Each point is reached from the start by the listed moves, each made once or not at all, plus a little noise. Is the number of moves made odd or even? Then give how often each move was made.

Moves:
(1): -8  -21  10
(2): 2  -23  -57
Start: 5  -7  -14
Points:
6  -7  -14 -> even (0, 0)
0  -51  -60 -> even (1, 1)

Moves:
(1): 22  8  5  6  -18  15  14  2  0  -19
(2): 12  8  13  -11  -6  -1  6  -11  -4  16
(3): -3  -15  4  -3  -1  -5  18  2  -1  -8
(4): -5  5  15  1  -16  0  -5  7  -14  6
(5): 1  5  6  0  -1  -5  7  14  6  -1
(6): -2  -6  -8  -6  -16  16  3  0  -4  19
(7): 7  0  -6  9  -25  -13  -4  -11  -9  14
(8): 1  -9  -14  -19  7  2  -21  8  -10  10
Start: 9  -13  -15  14  -1  3  7  -1  -1  2
Points:
4  -34  -18  6  -20  15  28  1  -5  13 -> even (0, 0, 1, 0, 0, 1, 0, 0)
15  -29  -43  0  -36  11  -16  -3  -25  46 -> odd (0, 0, 0, 0, 0, 1, 1, 1)
18  -29  -13  -15  -58  4  3  -7  -41  60 -> even (0, 1, 1, 1, 0, 1, 1, 1)
22  -32  -14  -5  -47  32  15  20  -30  9 -> odd (1, 0, 1, 1, 0, 1, 0, 1)
35  -6  -16  29  -43  4  14  -10  -11  0 -> even (1, 0, 0, 0, 0, 0, 1, 0)
23  -14  -17  -17  -1  8  -9  -6  -16  27 -> even (0, 1, 0, 0, 0, 0, 0, 1)

Moves:
(1): -10  2  10  7  6  7  8  11  12  0  13  -2  -16  -2  -13
(2): 6  -1  4  3  5  0  10  -2  -2  2  -7  9  5  9  2
(3): -6  -3  6  -2  -1  -8  7  4  4  -6  -10  7  1  7  -1
(4): 5  -17  18  15  3  -7  3  -8  -3  -5  3  10  -6  -10  -10
(5): -1  -1  1  1  -2  3  3  -1  1  -11  -1  -2  3  2  -4
(6): -19  -8  -14  -4  13  7  -11  -4  2  4  -3  -5  7  6  1
(7): -1  13  3  -5  3  2  -15  -8  6  -3  -14  1  -12  1  6
(8): 12  -6  6  -5  8  2  1  14  -10  -5  8  -5  0  9  0
(9): -15  -7  15  -2  -4  0  20  -8  3  -7  -1  -10  19  -17  -11
(10): 5  2  -10  -4  11  5  -1  -18  1  -8  2  9  -1  -8  0
(11): -3  -2  -16  5  8  -2  -9  -9  -6  -17  2  1  4  -2  15
(12): -4  3  -6  -4  -11  2  1  -4  -6  4  4  7  -2  -4  3
(13): 0  -8  -3  15  0  -11  17  -18  -2  14  -3  -9  -9  -1  2
(14): -8  -4  -7  -7  -3  7  7  -1  10  1  2  18  3  12  11
Start: -1  3  1  -8  -7  2  3  -8  11  -7  -8  1  0  -12  0
Points:
-24  -10  7  4  -4  -3  42  -11  36  3  -6  15  -21  5  -1 -> even (1, 0, 1, 0, 0, 0, 0, 0, 0, 0, 0, 0, 1, 1)
-23  -22  12  11  3  1  26  -10  30  -45  2  33  -11  -3  -2 -> even (1, 0, 1, 1, 1, 0, 0, 0, 0, 0, 1, 0, 0, 1)
-17  -8  4  1  27  17  45  -47  25  -42  -8  12  -3  -7  7 -> even (1, 1, 0, 0, 1, 0, 1, 1, 1, 1, 1, 0, 1, 1)
-19  -6  -23  -6  20  9  -27  -60  6  -31  -13  24  -9  -27  15 -> even (0, 0, 0, 1, 0, 1, 1, 0, 0, 1, 1, 1, 0, 0)
-31  -22  -4  21  29  4  16  -45  28  -11  -15  25  -25  3  12 -> even (1, 1, 0, 1, 0, 1, 1, 0, 0, 0, 1, 0, 1, 1)
-17  -13  9  -4  -9  5  48  -2  20  -11  5  14  -20  11  -1 -> odd (1, 0, 1, 0, 1, 0, 0, 1, 0, 0, 0, 1, 1, 1)

Moves:
(1): 6  0  -2  12  6  3  5  -10  10  0  1  4  5  4  1  0  -3  -5  5  6  -6  1  -2  -8  4
(2): -6  10  2  10  11  6  12  6  -7  0  -1  7  2  -17  -15  0  -5  -2  0  -6  0  -4  -2  -3  7
(3): -3  -2  -2  5  0  9  3  -4  9  2  -12  6  6  -2  13  -2  3  -9  -1  8  8  -16  2  3  -14
(4): 5  -4  9  -6  9  3  7  -3  15  13  -4  -3  -8  -4  9  -10  -1  15  3  0  -12  -2  4  22  -14
(5): 15  -4  0  13  6  -17  11  -13  7  -2  -1  -11  2  -7  -8  0  6  -6  -15  3  4  -7  0  0  -7
(6): -2  4  -2  -8  -8  6  10  4  -11  -5  6  -6  0  7  1  -2  10  4  4  -10  -1  12  -1  10  1
(7): 3  6  -6  3  -5  -2  5  1  6  -5  -12  -2  4  -4  -3  4  0  11  -5  -5  3  3  6  2  11
(8): 16  3  -13  4  7  -13  0  14  -10  -5  -5  8  -7  -3  -9  -6  -2  2  5  -6  4  0  6  15  1
(9): 4  15  2  -15  -1  6  2  8  6  6  -2  -3  -3  0  0  0  1  0  -5  0  -14  -13  5  6  -6
(10): -3  1  -22  -2  5  1  0  0  -6  12  -1  1  -6  -9  -7  7  0  0  7  1  1  -14  -4  8  5
(11): 8  3  6  -2  0  -2  -8  -8  -1  0  -5  6  10  4  12  1  8  4  3  2  -6  12  -4  1  -6
(12): 7  2  -7  -6  -10  -1  0  0  -4  0  8  -3  0  -3  -3  -7  -6  -2  7  -4  7  -1  8  -3  0
(13): 2  0  2  0  3  4  2  1  14  2  6  5  5  -3  -6  -2  -10  6  -6  0  2  -1  -2  3  -3
(14): -6  7  -9  -3  -4  0  -1  4  -3  -2  -2  5  -9  2  -1  -9  -2  -2  3  4  -5  7  -1  1  -5
(15): 1  -1  -4  -2  10  7  2  10  3  2  1  1  -8  -5  -8  6  11  6  -3  13  2  -2  -1  0  -3
(16): 4  -8  5  3  -1  10  -4  7  -5  1  -8  -7  -17  4  14  9  -16  -5  12  6  -4  -1  -4  -5  -7
(17): -11  -2  -2  9  3  -1  0  -1  9  -1  -6  -4  -1  -2  -8  6  4  5  4  7  -3  7  1  7  -8
(18): -1  9  -5  9  -5  -16  5  0  -7  0  7  4  10  -3  -15  5  9  3  -4  22  3  8  -1  4  7
(19): 0  -2  -12  7  14  0  -3  1  -1  -6  2  0  4  9  13  7  -7  -6  -1  6  -5  3  3  -8  5
(20): -4  19  -2  -9  6  5  -3  0  -8  9  1  -1  -7  9  -5  7  1  3  5  -4  8  -2  11  -12  -2
(21): -2  22  -24  26  2  0  -8  12  -15  0  18  -8  -8  -9  -3  6  -9  3  -2  -17  0  -13  -9  -15  13
(22): -7  -1  -1  1  6  -8  5  11  -2  -3  -3  0  2  1  -6  -7  2  5  -2  -7  4  -4  -1  -4  -7
(23): -9  1  3  -1  5  3  12  -17  -13  -7  -4  4  1  1  -2  8  3  6  -5  -1  -10  -13  0  9  9
(24): -1  -9  -5  2  -2  -3  3  6  7  5  -4  10  -10  -6  -5  2  4  -7  -1  -4  -1  -2  0  -4  -6
Start: -6  -5  -2  -7  -1  -4  -6  -1  -16  13  -3  -20  -5  0  -2  -2  9  8  -11  1  10  1  -1  1  -14
Points:
32  52  -40  5  35  -15  11  30  -11  32  -6  -38  -40  -24  -28  5  16  41  -29  -14  6  -35  19  18  -20 -> even (0, 0, 0, 1, 1, 0, 1, 1, 1, 0, 0, 0, 0, 0, 1, 0, 0, 0, 0, 1, 1, 0, 0, 0)
6  10  -27  58  60  -3  25  -5  -21  10  -4  -35  -21  -25  -4  16  -4  25  -5  10  -15  -23  -9  -5  -30 -> odd (1, 1, 0, 1, 1, 0, 0, 0, 0, 0, 1, 1, 0, 0, 1, 1, 1, 0, 1, 0, 1, 1, 1, 0)
10  56  -48  14  26  25  22  19  -19  47  -21  -45  -40  -39  -10  24  15  34  2  -4  5  -41  11  23  -44 -> odd (0, 1, 1, 1, 1, 1, 1, 0, 1, 1, 1, 1, 0, 0, 1, 1, 1, 0, 0, 1, 1, 0, 0, 0)
-20  20  3  -7  6  8  29  5  -28  23  -26  -5  -29  -17  -10  9  22  29  5  21  -42  12  -4  48  -44 -> odd (0, 1, 0, 1, 0, 1, 0, 0, 1, 0, 1, 0, 0, 1, 0, 1, 1, 1, 0, 0, 0, 0, 1, 1)

Moves:
(1): 0  -7  1  -3  8  -5  -11  -4  6  12  -3  7  2  -1  -2  1  2  4  4  9  6  -1  1  -10  2
(2): -1  0  -6  -9  3  6  9  5  5  9  6  -1  1  -10  7  5  2  -15  6  2  -10  1  -2  9  4
(3): 3  -2  14  0  5  -8  6  -8  -3  2  25  -3  1  1  -7  3  4  -2  1  -1  3  3  -1  1  -7
(4): 10  -6  -5  2  1  1  -1  3  1  7  -5  2  -1  2  7  -5  2  8  -5  5  3  4  -7  0  -3
(5): 4  3  6  4  1  3  -4  -8  2  -3  9  7  2  -3  2  3  -7  4  7  -7  -5  1  8  1  2
(6): -4  -15  8  -4  7  3  5  7  5  -10  -9  4  -1  1  3  0  -10  0  0  1  6  -5  -8  1  9
(7): 3  -1  1  -8  -4  1  4  -5  -1  11  1  -7  4  15  -6  10  -4  -3  8  5  6  -2  6  0  7
(8): -7  3  -2  5  -1  4  -4  1  2  2  4  -7  2  0  -1  1  -5  -4  2  -3  -6  -11  -2  -1  -2
(9): -1  3  -6  -6  -4  2  -1  1  2  -9  4  -7  -7  -6  3  -2  -4  6  -2  5  3  0  -5  -4  -8
(10): -6  0  1  -4  3  3  4  -3  -5  0  8  -2  3  1  1  2  7  0  -2  -10  3  13  -2  -4  6
(11): -1  -1  -5  -4  8  7  13  -7  -11  6  -11  9  -1  -4  -7  -10  0  8  -6  2  5  -2  -7  2  -5
(12): 7  3  -1  7  -3  6  -4  14  -5  -1  4  3  14  5  -9  6  -7  1  4  2  2  -7  5  -2  2
(13): -2  11  2  -1  -10  -1  -1  -3  -4  1  6  1  2  3  1  8  -3  -4  -4  1  -2  -2  -5  -3  0
(14): -2  -17  -3  -12  -1  -5  5  -13  1  4  5  6  2  1  3  1  6  2  8  -4  -7  2  -2  2  -4
(15): 1  -2  6  0  -3  -11  -1  -2  10  0  4  5  -9  6  -6  -6  -1  2  3  -4  1  8  -5  -7  -2
(16): 2  -4  11  -1  3  -6  2  -5  2  1  -3  6  1  -3  -3  4  -2  13  2  3  -3  9  -1  0  -2
(17): 0  2  -5  5  3  -2  3  -6  -5  4  -3  0  0  1  -5  -5  -3  -1  4  4  0  5  -2  -2  0
(18): -7  -6  -1  2  -4  -2  5  -2  -2  2  7  3  1  5  0  3  9  2  7  6  3  1  0  -2  0
(19): -4  5  -1  2  5  -11  -10  5  -13  2  7  -5  -5  10  -1  20  1  -5  6  -3  -2  -5  11  -3  -6
(20): -8  9  -11  -2  3  -3  -4  3  5  -5  0  -1  4  4  4  -3  -1  -2  3  0  -6  -3  -3  5  3
(21): 0  -2  -6  1  7  10  1  -3  14  -2  -6  -2  3  -11  -7  16  3  6  1  -3  -8  -5  5  -4  12
(22): -4  -6  -4  0  2  -1  -7  -2  -2  5  4  -1  -1  0  -6  3  -6  6  2  4  3  10  0  5  -2
(23): 5  -6  5  -2  3  3  -3  -8  2  -5  1  1  4  11  -3  1  6  4  3  2  -4  9  -4  -1  -8
(24): 3  3  -2  2  1  2  -2  -1  2  -1  -3  -8  -4  -5  5  -1  2  6  8  -4  2  -4  -6  3  2
Start: 0  -3  -3  -11  1  10  1  5  2  -8  3  -2  6  -4  7  2  -6  -1  2  -4  10  -2  0  -6  1
Points:
-28  -19  -5  -16  25  18  4  -3  9  -5  31  -6  6  -17  1  50  -22  8  37  -7  -8  12  1  -10  15 -> even (0, 1, 0, 0, 1, 1, 0, 1, 1, 1, 0, 0, 0, 0, 0, 1, 1, 1, 1, 0, 1, 1, 0, 0)
1  -10  -4  -29  11  -1  -21  -5  20  3  22  -5  17  24  -15  15  -14  34  36  6  25  28  -13  -22  2 -> odd (1, 0, 0, 0, 0, 0, 1, 0, 1, 1, 0, 1, 0, 0, 1, 1, 0, 0, 0, 1, 0, 1, 1, 1)
-13  -7  -7  -30  20  4  9  -30  -13  22  57  15  36  22  -19  60  5  9  40  -10  9  -9  17  -24  12 -> odd (1, 0, 1, 0, 1, 0, 1, 0, 0, 1, 1, 1, 1, 1, 0, 0, 0, 1, 1, 1, 1, 0, 0, 0)
5  -30  26  -16  26  -6  -6  -30  30  1  18  9  5  0  -23  25  -14  34  27  8  13  23  -26  -22  7 -> odd (1, 0, 1, 0, 0, 1, 0, 0, 0, 0, 0, 0, 1, 0, 1, 1, 1, 0, 0, 0, 1, 1, 1, 1)
1  -24  -20  -24  28  20  17  -34  0  11  41  -8  3  -14  2  32  9  17  44  -4  -15  -4  -12  -3  -22 -> even (0, 1, 1, 1, 1, 0, 0, 1, 1, 0, 1, 0, 0, 1, 0, 0, 1, 1, 1, 0, 1, 0, 1, 1)
12  -42  4  -26  39  35  2  -12  31  26  6  17  27  1  -20  32  -23  40  40  -2  12  16  -17  -13  23 -> even (1, 1, 0, 1, 1, 1, 1, 1, 0, 1, 1, 1, 0, 0, 1, 1, 0, 0, 0, 0, 1, 1, 1, 1)
-14  3  -5  -17  21  -7  -2  -1  -17  27  43  7  21  1  -9  41  -5  11  35  16  12  -1  -9  -2  -5 -> even (1, 1, 1, 0, 0, 0, 0, 0, 0, 0, 1, 1, 1, 0, 0, 1, 0, 1, 1, 1, 0, 1, 0, 1)
3  -28  -6  -19  20  31  21  -29  -5  21  35  1  32  4  -19  36  -27  24  32  -13  15  -1  -17  -7  19 -> odd (0, 0, 1, 1, 1, 1, 1, 1, 0, 1, 1, 1, 1, 1, 0, 0, 1, 0, 0, 0, 1, 1, 0, 1)

Moves:
(1): 2  1  -9  -8  -3  2  -1  -3  13  -1  1  6  -4  -6  7  5  2  0  6  -8  -5  8  3  -3
(2): -1  4  0  -9  -7  0  7  -4  10  5  14  4  6  5  0  14  -2  -13  -1  10  -2  12  -1  -10
(3): -5  5  -6  3  -5  1  3  -11  -16  -3  7  -12  -5  -1  1  -8  2  0  -2  4  13  -1  14  -10
(4): 3  -2  3  -4  1  -7  -1  5  4  3  -2  -3  3  0  -7  1  -10  -4  2  -5  1  3  2  -3
(5): 1  -3  5  4  -2  3  4  6  -6  -5  -1  -17  1  -6  -8  -5  14  9  -6  6  6  7  5  14
(6): -4  5  1  -1  -7  7  5  -2  -6  -7  6  -2  -2  -1  -5  -7  2  7  -4  5  1  2  -1  -1
(7): 3  -1  0  6  5  -11  8  10  -7  3  7  0  -7  9  -7  -7  7  -2  -3  4  -8  3  -6  -7
(8): 9  10  -2  -2  0  -3  2  4  -1  -6  7  1  -4  2  5  3  -10  7  2  -8  3  -8  0  -1
(9): 5  0  -2  11  -4  -2  2  -2  8  -8  1  7  -3  -6  3  2  1  1  7  -2  -1  -4  -9  -1
(10): -2  2  -11  2  -5  -6  -4  7  -3  -2  6  1  -2  -3  5  3  -3  0  12  -3  9  -9  -6  -4
(11): 4  0  -6  3  0  4  2  -5  -8  2  5  5  -10  7  -8  -12  3  -6  11  5  -5  9  -1  3
(12): 8  5  -2  4  -3  11  0  7  -3  0  6  2  -18  6  -4  -14  3  -4  1  -2  -6  2  -2  -3
(13): -2  5  2  5  2  -1  -4  -2  -9  5  -4  2  -1  -1  -1  -1  -1  -5  5  -1  -1  -2  9  -5
(14): 4  3  0  -6  -3  0  11  4  10  -5  6  -1  -1  -2  4  1  -1  -3  -2  3  -6  -7  -8  3
(15): -2  3  2  -2  8  3  -1  -3  -6  2  5  0  -9  0  6  -1  1  -2  -1  -3  -3  -3  -9  -1
(16): -2  9  -2  12  2  0  -10  -10  -13  -17  -2  -3  -1  -11  8  1  -5  6  -1  15  9  -12  -3  -1
(17): 5  11  -11  8  -7  3  4  2  12  -20  3  14  4  2  4  -6  3  -2  19  -10  5  9  -6  -1
(18): -1  -2  -1  6  -1  8  0  -8  0  -10  -2  3  -3  4  0  4  4  -4  10  4  -7  0  -4  -5
(19): 3  -1  2  -3  9  7  -3  -6  9  3  5  -2  -1  -1  -1  -2  1  3  -5  -5  -10  -5  2  4
(20): 1  -3  9  -7  16  3  2  -4  -1  3  1  8  -4  -5  6  8  -3  -2  -4  7  0  -8  4  -11
(21): 2  7  0  1  2  -1  3  -7  -7  2  -3  2  -7  4  -8  1  9  -9  3  6  1  -2  -3  -12
(22): -5  0  13  -14  -13  -11  5  5  2  8  10  -10  14  11  7  3  -3  3  3  24  12  -2  -10  -9
(23): -6  5  2  7  4  10  7  -10  4  2  -4  -2  5  7  -3  2  -6  0  4  15  -3  4  -8  -1
(24): 10  -5  3  7  13  8  2  -4  -3  0  -8  0  8  -5  6  2  -3  1  -3  0  -11  -14  -19  0
Start: -6  -1  -7  3  5  -3  5  5  -2  5  -4  -11  3  0  5  1  -4  -4  -3  -4  8  8  3  6
Points:
5  36  -14  33  12  17  39  -23  2  -35  35  -11  -1  -5  14  -7  -14  -12  10  24  -5  -4  -49  -24 -> odd (0, 1, 1, 1, 0, 1, 1, 0, 1, 0, 0, 0, 0, 1, 1, 1, 1, 0, 1, 0, 0, 0, 1, 1)
8  23  4  12  23  10  33  -21  -16  -3  17  5  -16  13  28  17  -14  -22  44  42  -3  -37  -60  -39 -> odd (0, 0, 0, 0, 0, 0, 0, 1, 1, 1, 1, 0, 1, 1, 1, 0, 0, 1, 0, 1, 1, 1, 1, 1)
11  20  -4  3  6  10  21  -17  14  -25  31  -5  12  9  23  7  -14  -24  30  31  -8  -1  -56  -14 -> odd (0, 1, 0, 1, 0, 0, 0, 0, 0, 0, 1, 0, 0, 1, 1, 1, 1, 1, 1, 0, 0, 1, 0, 1)
11  14  3  10  -3  21  25  1  4  -31  16  -23  20  5  12  -8  4  20  13  11  8  -3  -31  7 -> even (0, 0, 0, 0, 1, 1, 0, 1, 0, 0, 0, 0, 0, 0, 0, 0, 1, 1, 1, 0, 0, 1, 0, 1)
